Each row is a point. Each copy is the shape, with its points in the same order, stretched, turned, moved and blurred by noise. Is it also mirrored, or only turned?
In the rows, 128 means zero.

Shape:
[[136 157 155]
 [ 97 144  59]
 [101 145 130]
 [120 105 149]
 [ 93 100 155]
 [164 158 140]
 [127 161  83]]
Copy 1, 7 rows:
[[ 69 138 129]
 [159  90 149]
 [ 87  89 121]
 [101 123  95]
 [ 92  90  85]
 [ 84 170 148]
 [131 119 163]]
Copy 1 is: mirrored
Copy 2 (7 x 3):
[[159 142 126]
 [ 71 149 156]
 [131 126 147]
 [133  98 118]
 [139  92 127]
 [149 165 114]
 [ 96 167 143]]
Copy 2 is: only turned

Shape, 9 rows:
[[116 125 123 122 153 105]
 [156 148 105  54 131 123]
 [127 169 156 153 114 141]
 [166 138 127  93 161 114]
 [168 137  87  50 184 156]
 [123 139 179 135 128 117]
 [ 95 151 151 142 122 123]
 [165 136 116 167  57 151]
 [135 110 143 131  92 154]]
Copy 1:
[[127 121 141 108 142  97]
 [ 69 175 158  88 138 146]
 [ 87 106 123 171 136 127]
 [ 96 145 163 115 109 115]
 [ 85 130 199  68 129 155]
 [ 91 112 105 148 113  93]
 [ 99  99 109 140 152 105]
 [120 161 120 181 120 191]
 [109 124  99 133 108 162]]
Copy 1 is: only turned
Copy 2, 9 rows:
[[109 108 123 141 147  98]
 [157 102  92 117 105  68]
 [118 120 120 111 141 165]
 [151 135  99 116 149  79]
 [173 104  43 138 115  51]
 [139 119 149 122 155 145]
 [110  92 135 131 138 142]
 [126 165 124 133  85 149]
 [151 129 131 164 102 142]]
Copy 2 is: only turned

Shape, 12 rows:
[[116 136 152 111 123  79 132 149  89]
 [124 132 145 108 132 127  97  70  57]
 [161 147 135 116 140 111 107 126 108]
 [156 145 151 128 126 136 126   7 128]
 [119 103 147 137 139 125 200 108  78]
 [119 133  90 102 127 140 137 120 116]
 [157 136 131 106  71 140 100 134 131]
 [124 141 131 123 115 140  99 130  97]
 [123 138 153 111 141 128  99 145 127]
 [147 138 123 158 120 129 127 151 131]
 [115  93 105 122  99 119  94 149 109]
 [139  55 141 102 137 114 114 154  71]]
Copy 1:
[[142 153 164 120 118  98 126  89 116]
 [148 128 135 112 113 174 164  86  85]
 [149 126 125  95 114 127 162 118 128]
 [119 126  66 128 137 227 156 108 135]
 [ 74 188 168 187 138 133 163 130 104]
 [113  90 140 129  95 130 149 118 112]
 [148  88 107  57 104 138  97 130 111]
 [153 100 144  97 103 145 136 122 106]
 [152 103 154  94 132 130 134 113 128]
 [137 127 130 120 111 127 135 162 135]
 [156  94 138 112 106 101 113 122  78]
 [138 140 169 121 144  72 155 114  47]]
Copy 1 is: mirrored
Copy 2 (12 x 9):
[[141 128 111 149 150  99 130 179 153]
 [101 172 119 193 142  79 108 124 148]
 [117 155 132 158 140 147 117 142 161]
 [147 158 127 211  87 117 104  74 186]
 [165 114  88 199 136 109 177 140 112]
 [138 159 115 120 143 120 133 113 109]
 [123 159 183 113 115 133 118 153 146]
 [ 95 152 141 137 134 114 118 145 131]
 [ 97 127 138 135 149 117 125 136 164]
 [120 120 141 133 117 164 126 149 125]
 [120 130 170 115 158 114  92 151  93]
 [121 130 162 170 198 113 130 159  97]]
Copy 2 is: only turned
Copy 3, 12 rows:
[[137 127 171 129  80 126 132 170 118]
 [103 149  95 116  51 162 107 130  98]
 [123 133 142 134 110 163 120 138 148]
 [152  84  87  71  68 175 106  53 136]
 [192  83 116 138  90 147 138 153  68]
 [119 125  97 139 117 119 159 118 133]
 [ 79 108 139 101 136 144 133 138 152]
 [ 87 131 129 141 103 139 118 141 121]
 [105 155 155 133 124 142 121 134 122]
 [124  88 150 159 135 139 113 140 144]
 [ 96 135 118 127 116 111 112 174 127]
 [134 175 111 120 127 160 109 214  75]]
Copy 3 is: only turned

Shape, 15 rows:
[[121 108 127 127 108 113 116 131 194 147 128 156]
 [108 133 170 165 146 110 129  89  76 160 149 117]
 [121 152 125 108 135 183 115  82 172  97 120 140]
 [111 136 114 126  82 121 120 153 141 136 109 133]
 [ 88 126 128 104 161 129 121 142 155 114 107 106]
 [134 127  96 131 136  99 137 120 166 121 113 154]
 [117 123 148 113 116 133 155 130 199  91 112 133]
 [ 82 143 156 122 118  91 133 111  48 128 157 145]
 [ 92 104  97 158 115 112 111 122 167  95 120 132]
 [155 154 180 113 111  97  75 145 118 128 101 119]
 [103 147 138 149 114  94 132 159 177 108 146 160]
 [110 115 155  81 114 120  61 152 125 110  84 151]
 [160 108 162 122  91 132  83 159  94 120  79 168]
 [105 129 148 137 158  97 113 163  76 143 184 110]
 [165  92 133 113  95 114  86 105 108 126 121 120]]
Copy 1:
[[142 102 152 129  94  86 107 139 125 127  89 155]
 [ 85 181 115 127  95 134 163 191 134 119 210 141]
 [130 177 124 145 144 114 150  92 155 122  84 137]
 [120  88 138 133 113 121 130  99 104 132 127 149]
 [115 100 131 168 135 106 151 170 157 104  93 109]
 [113 119 143 119  86  97  94 116 141 125 101 122]
 [141 105 106 146  78 119 137 118 118 115  82 112]
 [118 149 157  90  91 168 194 153 143 110 204 110]
 [139  94 150 165  87 120 100 135 156 150 130 144]
 [111 135 118  98 102 123 172 143 108 180 125 131]
 [138  89 106 100  63 107 114 132 157 109 120 144]
 [162  98 181 135 129 100 192 135 140 184 113 123]
 [169 121 150 122 124  86 164 102 105 223 158 121]
 [118 105 112 111 132 152 125 204 172 118 182 139]
 [146 148 165 127 127 156 121 128  82 210 131 136]]
Copy 1 is: mirrored
Copy 2:
[[121 182 138 147 161 107 152  92 183 109 129  82]
 [147 183 169 132 114 155  81 145 110 175  75 113]
 [142 173  96 128 169 149 192  55  83  97  93  92]
 [117 140 132 120 165 151 141  80 196 114 119 122]
 [112 128  87 154 161 154 127 117 111  91 128  71]
 [124 170 103 131 148  98 142 108 155 126 113 115]
 [ 76 158 104 162 156 119 173  62 135 116 116  85]
 [102 139 149  87 101 164 102 127 150 148  53 119]
 [138 161  80 137 166 135 147  84 150 160  89  75]
 [102 162 131 167 107 174 134 117 177  71 131 136]
 [ 73 184 118  97 134 139 151  96 180 148 138  92]
 [121 130  98 157 109 165 135  75 174  40 125  86]
 [134 129 144 162  77 137 123  69 190  78 140 131]
 [124 117 159  99 105 172 109 199 138 159 130  99]
 [162 130 136 184 126 140 162 109 184 117  76 126]]
Copy 2 is: only turned
Copy 3:
[[137  96 105 141  90 146 136 130 126 170 137 147]
 [ 90 176 149  89 150  81 128 114 125 127 157 139]
 [106 143 104 152 114 135 123 166 179 104 115 188]
 [171 132 130 129 106 156 119 119 135 143 136 122]
 [145 136  85 120  79 138  98 130 131 116 115 150]
 [109 100 114 169  86 151 104 136 128 135 114 129]
 [147 116 112 122  86 167 141 150 147 126  79 149]
 [113 182 191  87 124  76  99 111 164 138 127 133]
 [130 114 113 158  90 130 128  85 147 122 104 166]
 [136 130  98  80 163 175  91 118 169 144 145 115]
 [169 101 129 132 112 156 122 124 115 167  92 147]
 [154 100  97  89 121 148  87 125 195 134 147 152]
 [164  83 127  92 167 149 120 145 187 121 147 115]
 [145 153 108  99 139  72 100 114 113 159 137 115]
 [ 94 133  98 127 127 123 127 110 197 131 143 114]]
Copy 3 is: mirrored
